Each row of a before or after table is a point. The points were changed in one or more steps. Then noise was added and the rows were shuffled. The steps act on columns, c1 being the first. Name the steps. A step turns or swaps two columns, mirrors them in a line or flattens them onto one, adds a multiple of one to another, or multiplies or shifts one. Angles are multiples of 10 degrees, from the lower column toward the higher: turns from -170 to 170, lines from 10 to 170 but not 90. Use the fewest steps. Two steps may share a column if one is a turn and the other turns, adds or multiplies; they go together, in the order done. Otherwise the lowest column goes first.

Before:
[[ 0.6  1.1  0.0]
 [10.6 -9.4 -1.7]
 [ 0.3 -0.1 -3.6]
 [-0.5  3.0  0.1]
 [-1.6 -6.0  1.9]
 [ 7.1  2.6  0.6]
 [-3.3  0.7  2.2]
 [ 1.4  0.6 -1.0]
 [-2.5  3.0 -3.3]
 [ 1.2 -2.2 -3.0]]
After:
[[ 0.6  1.3 -0.1]
 [-0.1 -2.0 -3.9]
 [ 8.4 -9.1 -7.7]
 [-0.1  2.9  1.0]
 [-3.3  3.1 -1.3]
 [ 0.8  0.7 -1.3]
 [-2.1  0.5  3.7]
 [-1.1 -5.9  0.2]
 [-0.7 -0.4 -3.3]
 [ 7.0  3.0 -1.2]]
Steps: add 0.3 times c2 to c3; turn c1 and c3 by -20 degrees

Before, 8 rows:
[[-2.3 -6.8 -3.9  2.4  3.1  0.8]
 [-1.0 -3.7 -4.0 -3.3  3.1  4.3]
 [-5.8 -2.3 -5.4  0.0  0.0  3.4]
 [ 1.0 -1.6  7.3  4.2 -5.3  0.6]
 [ 4.2  2.6  1.7  6.2 -4.0  2.1]
 [ 5.0  0.7  3.1  6.4 -1.6  0.7]
 [ 4.3 -2.2 -2.1  1.6 -2.2 -3.9]
 [-4.2  0.4 -4.9 -1.6  6.1  0.2]]
After (8 x 6):
[[-2.6 -6.7  4.0 -1.5  3.2  0.9]
 [-5.6 -2.6  5.0  0.8  0.3  3.2]
 [-0.5 -3.9  3.6  3.6  3.3  4.4]
 [-4.5  0.5  4.4  2.7  6.4  0.4]
 [ 4.5 -2.3  2.3 -1.0 -2.0 -4.0]
 [ 4.6  0.3 -1.5 -7.2 -1.4  0.9]
 [ 4.3  2.2 -0.7 -6.6 -3.9  2.2]
 [ 1.3 -1.7 -6.4 -5.4 -5.2  0.7]]
Steps: turn c3 and c4 by -170 degrees

Before:
[[ 1.6 13.8  3.2 -1.9 -2.2 -5.0 -6.0  2.4 -0.9]
 [ 2.0  3.2  5.9 -0.9  1.2  1.3 -6.7  4.3  3.4]
 [ 0.9 -1.9 -3.6 -0.2  0.6 -4.0  6.2  2.3 -1.4]
 [-1.4  3.8 -0.5 -5.1  1.9  3.1 -3.5  2.3 -1.3]
 [ 1.9  5.9  0.8  1.6 -4.1  3.1  2.7 -4.7  5.4]
 [-2.4  2.8 -0.3  4.5  2.2 -1.3 -1.4  2.0  1.6]
 [-2.4  1.6  0.9  1.8 -4.2 -1.0  3.0 -6.8  4.3]
 [-1.4  3.9  1.9 -5.5  3.0  1.8 -1.7 -2.2 -0.8]
 [-2.3  0.1 -1.8 -7.2  5.9  1.4  3.7  0.6  3.8]
 [ 3.8  6.3 -4.5  0.0  1.1 -6.8 -4.2 -0.9 -3.0]
 [ 3.3  5.8  3.3 -4.8  3.5  2.2  4.4 -1.8 -0.3]]
After (11 x 9):
[[  1.9   6.7  -1.4   1.5  -4.0  -0.2   2.7  -4.8   5.4]
 [  3.8   1.9  -3.4   0.0   3.2  -9.0  -4.1  -0.9  -3.2]
 [  3.4   6.2   4.5  -4.7   1.4  -0.9   4.5  -1.8  -0.4]
 [ -2.3   0.9   1.5  -7.1   6.2   1.2   3.5   0.6   3.9]
 [ -1.3   4.9   0.6  -5.1   1.9   0.8  -3.5   2.3  -1.3]
 [ -2.5   1.6   0.9   4.4   2.1  -2.7  -1.5   2.0   1.8]
 [  1.8   9.6   1.7  -1.9  -3.6 -11.2  -6.0   2.4  -0.9]
 [  0.9  -3.6  -2.7  -0.2   2.3  -2.6   6.2   2.3  -1.2]
 [ -2.5   0.8  -1.4   1.8  -4.1  -1.7   2.9  -6.8   4.3]
 [  2.1   3.4   5.7  -0.8  -1.9  -0.4  -6.7   4.4   3.3]
 [ -1.4   4.2   3.1  -5.5   1.6  -0.5  -1.6  -2.2  -0.7]]
Steps: turn c2 and c6 by -30 degrees; turn c3 and c5 by -30 degrees

Before:
[[ 2.8 -2.2  0.8 -0.1  1.6 -0.4 -7.3  5.7  2.5 -7.7 -0.6  0.7]
 [ 2.4 -2.5  4.0 -1.3 -5.0  2.8 -1.9  9.1  2.2  2.5  6.8 -0.7]
 [ 0.6 -5.8  1.3  1.3 -1.5 -3.0  0.8  6.0  5.9 -0.7  2.9  0.8]
 [-2.5 -0.8 -2.2  2.0 -2.5  1.9 -4.6  4.7  3.3 -5.4 -4.0 -2.3]
 [-1.5  0.6  7.2  3.8 -3.2 -4.6 -3.0  8.6  4.7  2.6  6.7  0.5]
 [-1.9 -2.8  9.7 -1.9 -2.7 -0.4 -0.6  4.5  5.4 -0.3  0.2  2.9]
 [-1.2  0.8  2.1  4.8  0.8 -3.2  2.9 -2.2 -4.6 -0.6 -4.2  7.8]
 [ 2.6  7.1  0.9  2.4  3.6 -4.4  6.2 -4.2 -1.7  0.8 -5.0  2.9]
 [-1.5  0.3  2.2  0.4  3.5 -4.9  2.4  0.1 -4.9  1.1 -2.6 -1.5]
 [-4.3  4.5 -2.2 -3.5  2.7 -4.0  4.0 -3.5 -3.1 -3.3 -3.1  6.7]]
After, 10 rows:
[[ 0.5  6.3  1.1  6.0  0.1  2.8 -1.3  1.3  0.3 -0.7  2.9  0.9]
 [-1.1 -4.4  2.1 -2.1  0.1  4.4  0.1  4.8  1.2 -0.7 -4.2  7.8]
 [-1.9  5.5  9.7  4.6 -0.1  0.2 -0.7 -1.9 -0.8 -0.3  0.3  3.0]
 [-2.5  3.3 -2.1  4.7  0.0 -4.3 -2.3  2.0 -0.9 -5.5 -4.0 -2.2]
 [-1.5 -4.6  2.1  0.1  0.0  5.3 -1.3  0.5  1.6  1.3 -2.5 -1.5]
 [ 2.4  2.5  4.1  9.0  0.0 -3.3  0.2 -1.4  0.3  2.5  6.8 -0.8]
 [ 2.6 -2.7  1.0 -4.1 -0.1  7.3  1.9  2.3 -2.1  0.8 -4.9  2.9]
 [-4.4 -3.4 -2.2 -3.5  0.0  5.7  0.6 -3.5 -0.6 -3.2 -3.1  6.6]
 [ 2.8  2.6  0.9  5.7  0.1 -4.4 -5.8 -0.1 -0.1 -7.7 -0.6  0.7]
 [-1.4  4.3  7.3  8.6  0.0  1.6 -5.3  3.8 -1.9  2.6  6.7  0.6]]
Steps: multiply c2 by 0.4; turn c2 and c9 by -110 degrees; swap c4 and c8; multiply c5 by 0; mirror c6 and c7 in the line at 70 degrees

Before (8 x 18):
[[-1.9  4.7 -7.0 -0.8 -3.6  6.8  1.9 -0.7 -1.3 -1.6  3.3 -0.6 -4.9  5.7
  -3.9  1.6 -4.2 -0.8]
 [ 0.1  8.1 -2.8 -3.4 -4.0 -3.8 -1.8 -6.7  6.2  1.8 -7.1  6.5  2.6 -2.7
  -1.4 -5.4  4.0 -1.9]
 [-2.4  3.2  3.0 -7.4 -3.1 -4.9  1.6 -2.6  2.5  0.1  6.9 -3.5 -0.5 -0.3
  -0.7 -2.1 -3.3  3.3]
 [ 4.0  4.4 -1.3  6.0  0.2 -5.8  3.9  0.0  0.0 -3.1 -3.7 -2.3  6.9  4.7
  -2.0 -0.1 -2.2 -1.9]
 [-1.9  2.7 -1.9  0.9  2.1  0.8  4.2 -6.8 -3.9  0.4  1.1 -0.1 -1.6  5.7
   1.4 -6.4 -0.2 -3.3]
 [-4.0 -2.1 -2.3  1.1 -6.6 -5.8  4.3 -4.0 -6.5 -2.8 -2.0 -4.6 -0.3  0.3
   0.2 -4.3  3.2  1.1]
 [ 3.3 -4.3  4.5  0.2  0.4  1.8 -0.3 -7.5  3.2  0.7  6.2 -0.1 -6.2  0.4
   2.8 -0.8  4.4 -3.0]
 [-0.1  2.2  4.1 -1.5  0.7 -2.3 -2.8  0.8  0.9 -2.1 -1.7  6.7 -2.5  5.8
  -0.8 -1.4  5.6  6.4]]
After, 8 rows:
[[-3.9 -2.0 -2.1  1.0 -6.7 -5.9 -0.1 -3.7 -6.7 -2.7 -2.6 -4.5 -0.2  0.3
   0.3 -4.5  3.4  1.0]
 [ 0.0  2.2  4.2 -1.6  0.8 -2.4  0.0 -0.9  0.9 -2.2  1.8  6.7 -2.4  5.8
  -0.8 -1.5  5.6  6.5]
 [ 3.5 -4.5  4.4  0.3  0.4  1.9 -0.1  1.5  3.0  0.7 -9.7 -0.3 -6.1  0.5
   2.7 -0.8  4.4 -3.0]
 [-1.9  2.8 -1.9  1.0  2.0  0.8  0.1 -2.4 -3.7  0.4 -6.4 -0.2 -1.5  5.8
   1.4 -6.3 -0.2 -3.3]
 [-2.3  3.1  3.0 -7.3 -3.0 -4.9  0.1  4.8  2.4  0.1 -5.9 -3.5 -0.5 -0.3
  -0.6 -2.0 -3.3  3.4]
 [ 0.2  8.2 -2.6 -3.3 -4.1 -3.8  0.0 -9.5  6.3  1.8 -2.0  6.4  2.6 -2.4
  -1.5 -5.4  4.0 -1.8]
 [-1.9  4.8 -7.0 -1.0 -3.4  6.7  0.1  2.6 -1.4 -1.5 -2.4 -0.7 -5.1  5.8
  -4.0  1.5 -4.3 -0.6]
 [ 3.9  4.4 -1.3  5.9  0.3 -5.8 -0.1 -3.2  0.1 -3.0  1.8 -2.3  6.9  4.8
  -2.0  0.0 -2.2 -1.8]]
Steps: multiply c7 by 0; mirror c8 and c11 in the line at 30 degrees
